Each row of a before or after table is a point. The points were changed in one or more steps. Then noise was added and the rows were shuffled. The steps act on how far a point lies along the listed directions, d1 being the first. What was done? A step turns or swaps two directions, mirrors them in a line or flattens them onto one, adds a multiple of one to another, or multiplies one. Angles are multiples of 10 degrees, from the lower direction toward the higher: turns from -170 to 170, lines from 10 to 170 but not 90. Use the fewest steps. Two steps may share a direction if one is a turn and the other turns, adds or multiplies; they go together, in the order done. Otherwise the lowest direction goes first.

Directions:
(1): [-0.41  0.42  0.05]
(2): [-0.26 -0.30  0.43]
(3): [-0.33 -0.28 -0.40]
Before, 8 rows:
[[-0.65 -0.17  0.00]
 [-0.47  0.76 -0.46]
 [-0.31  0.23  0.01]
 [-0.12 -0.42  0.16]
 [-0.39  0.23 -0.02]
 [-0.23  0.16  0.04]
 [ 0.32  0.66  0.01]
 [-0.45 -0.46 -0.20]]
After:
[[ 0.21  0.51 -0.34]
 [-0.15  0.23 -0.06]
 [-0.20  0.31  0.03]
 [-0.59 -0.16  0.50]
 [-0.23  0.39 -0.03]
 [ 0.13  0.07 -0.36]
 [-0.10  0.33  0.56]
 [ 0.63  0.23 -0.34]]
Steps: turn d2 and d3 by 140 degrees; add 1 times d3 to d1

Directions:
(1): [ 0.43 -0.61  0.13 -0.18 -0.10 -0.31 -0.44 -0.18]
(2): [-0.01  0.19 -0.15  0.52 -0.29 -0.04 -0.59  0.41]
(3): [-0.30  0.05  0.01  0.48  0.31 -0.35 -0.12 -0.62]
(4): [ 0.33  0.32 -0.41 -0.03 -0.53 -0.35  0.26 -0.28]
Before (8 x 8):
[[-0.29  0.11  0.07  0.42  0.11  0.17 -0.05  0.30]
 [ 0.32 -0.09 -0.22 -0.37 -0.25  0.44  0.26  0.29]
 [-0.11 -0.18  0.20  0.03 -0.04  0.13 -0.03  0.24]
 [ 0.21  0.40 -0.14  0.07 -0.59 -0.18 -0.57  0.41]
 [ 0.01 -0.42  0.07 -0.27  0.09  0.12  0.05  0.18]
 [ 0.12  0.37 -0.31  0.04 -0.24 -0.21  0.29 -0.21]
 [-0.32  0.54 -0.12  0.56 -0.23  0.11 -0.02 -0.11]
 [ 0.17  0.31 -0.27  0.14 -0.46  0.03 -0.35  0.61]]
After, 8 rows:
[[-0.26  0.39 -0.13  0.65 -0.23 -0.20 -0.17 -0.40]
 [ 0.62  0.08 -0.13 -0.19 -0.86 -0.34 -0.71  0.48]
 [ 0.22  0.56 -0.44  0.11 -0.44 -0.40  0.41 -0.35]
 [-0.10 -0.28  0.31 -0.04 -0.01  0.26 -0.07  0.36]
 [ 0.57  0.00 -0.27 -0.25 -0.74 -0.02 -0.50  0.79]
 [ 0.54 -0.03 -0.29 -0.74 -0.51  0.67  0.40  0.75]
 [-0.27 -0.10  0.16  0.41  0.21  0.15 -0.24  0.24]
 [-0.03 -0.39  0.13 -0.37  0.11  0.36  0.09  0.46]]
Steps: add 0.7 times d2 to d1; multiply d3 by 2; multiply d4 by 1.6

Directions:
(1): [-0.38  0.02  0.40  0.07 -0.61 -0.34 -0.10  0.63  0.25  0.00 -0.18 -0.31]
(2): [ 0.10 -0.23  0.05  0.56  0.54 -0.50  0.27  0.45 -0.01  0.35  0.09  0.28]
(3): [ 0.66  0.14  0.52  0.01 -0.15 -0.48  0.09 -0.28 -0.33 -0.34 -0.34  0.06]
Before, 11 rows:
[[ 0.45  0.09  0.13 -0.09 -0.30  0.09 -0.10 -0.47 -0.30 -0.16 -0.05  0.01]
 [-0.04  0.01 -0.27  0.38  0.33 -0.46  0.03  0.37  0.04  0.26  0.06  0.02]
 [ 0.21  0.32  0.42 -0.01 -0.67 -0.29 -0.16  0.19 -0.04 -0.38 -0.41 -0.36]
 [ 0.23 -0.22 -0.35  0.47  0.88 -0.05  0.59  0.07 -0.13  0.47  0.27  0.35]
 [-0.49 -0.10 -0.70  0.23  0.80  0.11  0.04  0.23  0.09  0.45  0.49  0.21]
 [ 0.14 -0.03 -0.38  0.36  0.73  0.03  0.28 -0.12 -0.10  0.28  0.27  0.48]
 [ 0.16  0.12  0.35 -0.48 -0.53 -0.04 -0.26  0.17 -0.14 -0.17 -0.32 -0.49]
 [ 0.00 -0.27 -0.61  0.35  0.61  0.39 -0.04 -0.12 -0.09  0.27  0.11  0.25]
 [ 0.19  0.13  0.72  0.24 -0.34 -0.42  0.19  0.39 -0.15 -0.10 -0.23 -0.04]
 [-0.39 -0.07 -0.13  0.45  0.57  0.35  0.22  0.32 -0.12  0.41  0.26  0.15]
 [ 0.38  0.27  0.78 -0.14 -0.65 -0.58 -0.29 -0.07 -0.13 -0.71 -0.35 -0.33]]
After (11 x 12):
[[-0.23 -0.18  0.09  0.34 -0.30 -0.18 -0.05  0.50  0.08  0.34  0.13 -0.02]
 [-0.02 -0.01  0.78  0.31 -0.39 -0.92 -0.12  0.68  0.10 -0.24 -0.20 -0.21]
 [ 0.07  0.30 -0.30 -0.31 -0.22  0.16 -0.28 -0.39 -0.07 -0.30 -0.10 -0.25]
 [-0.08  0.25 -0.12 -0.16  0.11  0.81  0.05 -0.52 -0.36 -0.15  0.14 -0.03]
 [-0.49  0.22 -0.49 -0.31 -0.16  0.68 -0.15 -0.23  0.17 -0.03  0.18 -0.05]
 [-0.42  0.17 -0.48 -0.56 -0.32  0.91  0.04 -0.37  0.13  0.04  0.18 -0.35]
 [-0.13  0.16 -0.77 -0.50  0.38  0.61 -0.15 -0.74 -0.17 -0.12  0.34  0.11]
 [ 0.33  0.20  0.46  0.37 -0.26 -0.64  0.04  0.48 -0.12 -0.19 -0.34 -0.20]
 [-0.30 -0.15 -0.65 -0.01  0.16  0.73 -0.29 -0.28  0.00  0.14  0.09  0.00]
 [ 0.21  0.22  0.71 -0.07 -0.62 -0.17  0.07  0.20 -0.14 -0.28 -0.21 -0.17]
 [ 0.38 -0.14  0.41  0.10  0.17 -0.63  0.08  0.57 -0.28  0.16 -0.27 -0.12]]
Steps: swap d1 and d3; multiply d2 by -1

Directions:
(1): [-0.03 -0.84 -0.31  0.55 -0.21 -0.32  0.19  0.22 -0.22 -0.06  0.16 -0.11
 -0.31 -0.18  0.01 -0.63 -0.57 -0.19 -0.05  0.16]
(2): [ 0.27 -0.10  0.02 -0.20 -0.29  0.32 -0.12  0.05  0.65  0.10  0.40  0.00
 -0.60  0.28 -0.51  0.22 -0.13 -0.77 -0.12 -0.18]
Before:
[[-0.24 -1.00 -0.44  1.01 -0.08 -0.80  0.16  0.16 -1.09 -0.14 -0.04 -0.19
   0.29 -0.52  0.46 -0.82 -0.36  0.65  0.08  0.14]
 [ 0.00  0.53  0.06 -0.36  0.37  0.19 -0.19 -0.04  0.38  0.20  0.05 -0.08
   0.02  0.23 -0.36  0.43  0.37  0.03 -0.20 -0.15]
 [ 0.12  0.70  0.22 -0.48  0.03  0.38 -0.20 -0.03  0.46 -0.08 -0.22  0.14
   0.08  0.17 -0.27  0.65  0.23 -0.06  0.05 -0.26]
 [ 0.12 -0.44 -0.27  0.36 -0.05 -0.38  0.30  0.11 -0.34 -0.02 -0.03 -0.10
  -0.26 -0.36  0.17 -0.72 -0.56  0.10  0.08  0.08]
 [ 0.15  1.03  0.25 -0.67  0.18  0.45 -0.25 -0.22  0.50  0.33 -0.24  0.04
   0.21  0.13 -0.31  0.71  0.59  0.25 -0.07 -0.20]
 [-0.49 -0.46 -0.48  0.52  0.11 -0.53  0.27 -0.07 -1.08 -0.22 -0.39 -0.18
   0.42 -0.53  0.69 -0.87 -0.37  0.95  0.20  0.25]
 [-0.03  0.33  0.02  0.02  0.19  0.11 -0.05 -0.20 -0.02 -0.02 -0.10  0.08
   0.27 -0.26  0.01  0.23  0.37  0.22  0.04 -0.04]
 [-0.16  0.37  0.01 -0.20  0.15  0.05 -0.03 -0.07 -0.05 -0.11 -0.19  0.16
   0.18  0.23  0.08  0.10  0.17  0.05  0.27 -0.03]
 [-0.17  0.41  0.25 -0.38  0.22  0.25 -0.14 -0.04 -0.10 -0.02 -0.17 -0.02
   0.07  0.12  0.15  0.33  0.42  0.14  0.16 -0.11]
 [ 0.03  0.68  0.22 -0.29  0.14  0.28 -0.03 -0.07  0.04  0.04 -0.30 -0.05
   0.32  0.03  0.17  0.24  0.50  0.21 -0.03  0.04]
 [-0.05  0.71  0.20 -0.46  0.49  0.04 -0.04 -0.22 -0.28 -0.03 -0.42  0.17
   0.40  0.04  0.27  0.45  0.16  0.46  0.31  0.21]]
After (11 x 20):
[[ 0.04  0.68  0.10 -0.23  0.37 -0.08  0.10 -0.28 -0.28 -0.04 -0.42  0.00
   0.43 -0.25  0.36  0.00  0.29  0.55  0.18 -0.06]
 [ 0.05 -0.39 -0.21  0.18  0.15 -0.15 -0.07  0.23  0.37  0.16  0.32 -0.22
  -0.40  0.14 -0.49 -0.21 -0.24 -0.47 -0.22 -0.08]
 [ 0.01 -0.12  0.03 -0.28 -0.18  0.21 -0.10  0.13  0.28 -0.03  0.22 -0.08
  -0.56  0.21 -0.19  0.18 -0.06 -0.46  0.01 -0.12]
 [-0.09  1.25  0.24 -0.93  0.25  0.43 -0.33 -0.58  0.02 -0.02 -0.35  0.07
   0.59  0.10  0.17  0.71  0.85  0.61  0.21 -0.23]
 [ 0.30 -0.50 -0.31  0.12 -0.47  0.24  0.03  0.24  0.67  0.34  0.40 -0.17
  -0.78  0.05 -0.66 -0.19 -0.40 -0.72 -0.23  0.00]
 [-0.03  0.06 -0.09 -0.13  0.02  0.13 -0.04  0.00  0.19 -0.13  0.10  0.14
  -0.23  0.34 -0.20 -0.04 -0.04 -0.47  0.22 -0.09]
 [-0.10  1.15  0.40 -0.46  0.29  0.07 -0.43 -0.43 -0.40  0.03 -0.34  0.03
   0.98 -0.05  0.26  0.86  1.03  0.85  0.11 -0.32]
 [ 0.15  0.07 -0.11  0.12 -0.13  0.24 -0.09 -0.13  0.35 -0.03  0.18  0.13
  -0.14 -0.11 -0.32  0.19  0.16 -0.35  0.03 -0.14]
 [ 0.25  0.14  0.10 -0.47  0.01  0.39 -0.10  0.00  0.54  0.04  0.17  0.16
  -0.56  0.29 -0.43  0.42 -0.34 -0.66  0.10  0.03]
 [ 0.28  0.01  0.01 -0.06 -0.25  0.34 -0.02  0.11  0.45  0.19  0.21 -0.15
  -0.46  0.18 -0.29 -0.05 -0.11 -0.66 -0.13 -0.05]
 [ 0.12 -0.50 -0.21  0.17 -0.36  0.00  0.00  0.28  0.35 -0.11  0.15  0.03
  -0.59  0.01 -0.46 -0.17 -0.63 -0.63 -0.04 -0.11]]
Steps: turn d1 and d2 by -110 degrees
